Every row gives one point. To make a cloud, some directions were put in groups of two or more. Within a group, all points are equally far from the middle, so they leave a hole (a ring in 2 directions, a hollow ball in 3). The other directions are filled evenly. Then the cloud was stretched, turned, moved and blurred a little. How many holes are there, and how many directions does each take, smallest first?

Cloud:
[[  3  10 -10]
 [-49  46  14]
 [  0 -10 -20]
 [-12  15 -35]
 [ 23  10  26]
 [ 40 -60 -19]
 [ 18 -30   9]
 [ 34 -42   3]
 [ -8   3  -8]
 [ 15 -57 -50]
 [  5  36 -60]
 [ 16  41 -45]
 [ 21 -51 -21]
 [ -5 -12   2]
 [ 24  -4 -53]
 [  8  15  31]
 [-18  52 -19]
 [ 10  20   8]
 [-35 -35  -1]
 [ 11 -31  24]]
Holes: 0

Cloud (22 x 3):
[[-16   8  41]
 [ 43  -3  -8]
 [ -4  16 -23]
 [ 44  -1  37]
 [ 60 -20  39]
 [ 30 -39  18]
 [-26 -14  -4]
 [ 22   5  30]
 [-39 -17  27]
 [-37 -25 -20]
 [ 18  12  26]
 [  1  -3  31]
 [-23 -36  37]
 [ 26 -23  -2]
 [ -2 -16  12]
 [ 32   3 -17]
 [ 45 -25  36]
 [-22 -12  35]
 [ 13  42  14]
 [ 43  -1  15]
 [ 30 -19 -17]
 [-14 -48   2]]
Holes: 0

Cloud (29 x 4):
[[ 30  20  42  -8]
 [-37  -2  -3   8]
 [ 16 -24 -52  -6]
 [ 18  -1  10 -54]
 [ 54 -21   7 -16]
 [ 60 -18   8   7]
 [ 41  14  40 -29]
 [  6 -51  11  27]
 [-19 -10 -17  31]
 [-23  15  42   2]
 [ 26 -60  -7  -4]
 [ 48 -10 -37   5]
 [ -2  36  26   1]
 [-33 -16  23 -15]
 [ 33 -47  15  -5]
 [ 13   1 -29  31]
 [ 31 -25  -6 -33]
 [-19  18 -17 -38]
 [ -3  -2 -12  36]
 [-22 -29  17   4]
 [-15   1  58 -15]
 [-15 -43 -34   3]
 [ 30  -5  19 -48]
 [ -8 -27 -43  -7]
 [-26 -19 -10  26]
 [-19  14 -24   1]
 [  9  -4 -47   3]
 [  7 -17 -45 -13]
 [ 28   5  -8 -41]]
Holes: 1 (3)

Cloud (28 x 4):
[[-10  -6 -17  16]
 [  4 -26   7   3]
 [ 30 -22  55 -23]
 [ 12  20 -35  50]
 [ -1 -39 -15  24]
 [ -2 -17 -15 -41]
 [ 30 -44 -23  25]
 [-37  17 -44  21]
 [ 10  -7   2 -35]
 [-15   7 -34 -16]
 [ -2 -51   0 -21]
 [-27   2  -2   1]
 [ -4 -12  -9 -29]
 [ 60   8 -14   5]
 [-17  -3  37 -28]
 [ 38   6 -26  19]
 [ 44   4 -31 -23]
 [ 22 -28  -1 -42]
 [  4 -20 -49  -9]
 [  2   0 -11 -15]
 [  5 -23 -32 -20]
 [-24 -54 -22   2]
 [ 14 -33  28   4]
 [-25 -39  31 -37]
 [  9 -30 -46  11]
 [ 23 -48  20 -24]
 [-14 -17  -5  11]
 [-35 -28  -5  -4]]
Holes: 0

Cloud:
[[ 34   5   5 -30 -22  13]
 [ 18  23  -8  11  22  29]
 [  9  43 -17 -27  16   7]
 [  8 -14   5  -1  11 -21]
 [  2  57 -12  -2  19 -13]
 [  9  60  -4   1  22  -6]
 [ 37 -16  26   2  -8  18]
 [ 12 -10 -19   2 -11  10]
 [ 44  23  10  13 -19   1]
 [ 11  -9 -14 -23   0  25]
 [  7  33  -7  28 -14   7]
 [ 27 -29  12   0 -19  21]
 [ -3  -2  32   4 -18  -6]
 [ 24 -28  17  14 -16   0]
 [ 30  29 -17   7  21  27]
 [ -3  -3 -13 -20  19  10]
 [ 15  -8  28  13 -18  21]
 [  5  -9 -16 -19   5  20]
 [ 17  -8  16  31  10  -6]
 [ 19 -15  -2   3 -24   0]
 [ 16  32  -9   7  12  34]
 [ 33  11 -17 -14  -5  32]
 [ -9  28   6  16  20 -18]
 [ 39  11   8 -11 -14 -10]
 [ -3  20   1  20 -13  11]
 [ 34  11  11 -23   1  -9]
 [ 32  20 -10 -25 -20  14]
 [ 21  55 -15  10  18  21]
 [  4 -15  15 -12 -23  -9]
 [  2   9  16  -5   0 -31]
 [  0  -4   0 -29 -10  21]
 [ -1  23   9 -18  25   8]
 [ 32  28   6  26 -24   0]
 [  9   8   3  27 -17  15]
 [ 13 -12 -14  -2  24  12]
 [ 18  38 -21 -21  20  -5]
 [ 12 -14  26 -34 -18  12]
 [ 15  -4 -19 -18  13  24]
 [  5  12  11  -6   4 -31]
 [ 27  28   9  10  23  13]
 [ 19  10 -17 -25  22  16]
 [ 33  41 -17  12  23  16]
 [ 47  10  12  -4 -15   5]
 [  6   6 -29   4  13  -4]
 [ 19  -7 -16  13  -1  28]
 [ 37  40 -21   8  -5  27]
 [ 15  54 -25  31   5   6]
 [ 18  17  -4  37  18 -12]
 [ 22 -27   5   3 -21  16]
 [  4  11  24 -24  18   1]
 [ 32  49 -22  19  -9  17]
 [ 15  36 -33  -7  13  -9]
 [ 17  -1 -19 -20  10  27]
 [ 10  35  -6 -13  17 -23]]
Holes: 3 (2, 2, 2)

Cloud, 55 rows:
[[ 32   4 -18   4  30  20]
 [ 24 -30  26  36   0 -22]
 [-45 -21 -19 -16 -28 -20]
 [-45   6 -19 -13 -42   4]
 [ 10 -26  33   9 -26 -43]
 [-27  44  -7 -18  37 -24]
 [-40  23 -23 -15 -32 -37]
 [ 36   4   2  27 -18  25]
 [ 21   1  10 -14 -44 -30]
 [ -5  15 -40  -2   5  23]
 [ 18 -24  10 -31 -29  10]
 [ 11  26  11 -18 -39 -10]
 [ -6   8  25  41  -4 -20]
 [-33  23  -9  11  17 -33]
 [ -7 -10 -20 -41 -22 -32]
 [ 23 -12  15 -14  -1  34]
 [ 12  31   8  12 -32   2]
 [  4 -37  -4 -34 -20 -12]
 [  6 -12  24 -39  -6  22]
 [-45 -16 -20  14 -48 -41]
 [-37  -5   0   3   7  20]
 [  2 -48  -2  -9 -29 -15]
 [-24  36  -4  25 -43 -26]
 [ 18 -34  15 -29  -4  15]
 [-13  14  16  -5 -60 -31]
 [ 32 -23   5  12  24  26]
 [-35  12  21 -39   8 -40]
 [-15  21 -30   1  -5 -38]
 [ 18  41  12 -27  23  20]
 [ 10  47  15 -18   2 -16]
 [ 40   9   5   2  18  24]
 [ 29 -24   0   1  28  26]
 [ 16 -42  15  -2  13 -15]
 [  4  17 -35  26   3  -7]
 [  5  -9 -30  -5  18  34]
 [ 25   4  -8  12  18 -28]
 [  0 -32  -6 -40 -20 -23]
 [-16  40  -4 -30  34  30]
 [ 40   3   4  16  25  10]
 [ -5 -13  34  39 -26 -37]
 [ 20 -20  11  19 -34  34]
 [ 14  22  28 -28  45   5]
 [ 26  18 -21  -3  27  -8]
 [ 23 -11  -4  25 -60 -19]
 [-28  40   7 -19  -3 -44]
 [ 27  19   9  32 -33  -3]
 [-19  28 -19 -23  56 -20]
 [ -3   3 -13 -21  47 -34]
 [ -1 -21 -28  -7 -30  11]
 [ 14 -32 -13  12 -47  10]
 [ 22 -13  12 -17 -17  30]
 [ 19   3 -24 -37  42  32]
 [-10 -50 -14  11 -39 -11]
 [  9 -10 -13  13 -26 -47]
 [-27  20 -19   5  22  31]]
Holes: 2 (2, 3)

Cloud:
[[-23  -2  -3 -36  -7 -13]
 [ 19 -21  -3 -11  18 -16]
 [-19  43  -4  -9   5   6]
 [ -9  -7 -27  22   8  10]
 [ -5 -25  32 -21  -8  -3]
 [  2  22  24  -7  15  20]
 [ 25  28  -9  23  17  -5]
 [  2  -1 -13  -7  22 -21]
 [ -3   7 -15 -40  -2   2]
 [ -8  26   2  20  -5 -20]
 [-19  36 -12 -18  12  14]
 [  8 -20  -1  30   1  14]
 [  8  -5  -3  -8  29  24]
 [ -6  25   0  -6  26  31]
 [ -3  32 -26  29  29  19]
 [ 19 -21   8  -7  36  -5]
 [ 15  -9   6 -33  22  16]
 [ -1  -6 -22   4  10 -16]
 [ -4  25 -20  19  29  -8]
 [-14  -4   2   1 -22 -25]
 [ -8   6 -26  18  25   1]
 [ -8  33 -27   9  21  24]
 [-22   9 -18 -22   0  16]
 [  8 -12   8  45   5   4]
 [ 19 -22   5  -4  -5  10]
 [ -2   0 -16 -17 -27   0]
 [ -1  -5  12 -60   5 -12]
 [  7 -25  26 -18  -8 -25]
 [ 16  33 -16  34   9  -7]
 [  5  30 -12  49  19  26]
 [  4 -14   8  45   4   2]
 [ -7   5   6  14  45   3]
 [  8 -22  19 -33  26 -23]
 [ 18 -23  -5  -5   7 -17]
 [  0   2 -30   0   4  -1]
 [  5  17 -29   4  22  -2]
 [  1   9 -17 -36   2   3]
 [ -7   8 -17  -5 -34   3]
 [-18  -6 -13  -1  13 -17]
 [ 18  23 -10  35   1 -12]
 [ -6  23 -11  47  -3 -11]
 [-23  -6  -7  -9   8 -17]
 [-15  39  -3   4  12  25]
 [-15  -8  -3 -18   4  22]
 [ 28   8   7  30   7 -11]
 [  0   2   0  23 -13  26]]
Holes: 3 (2, 2, 2)
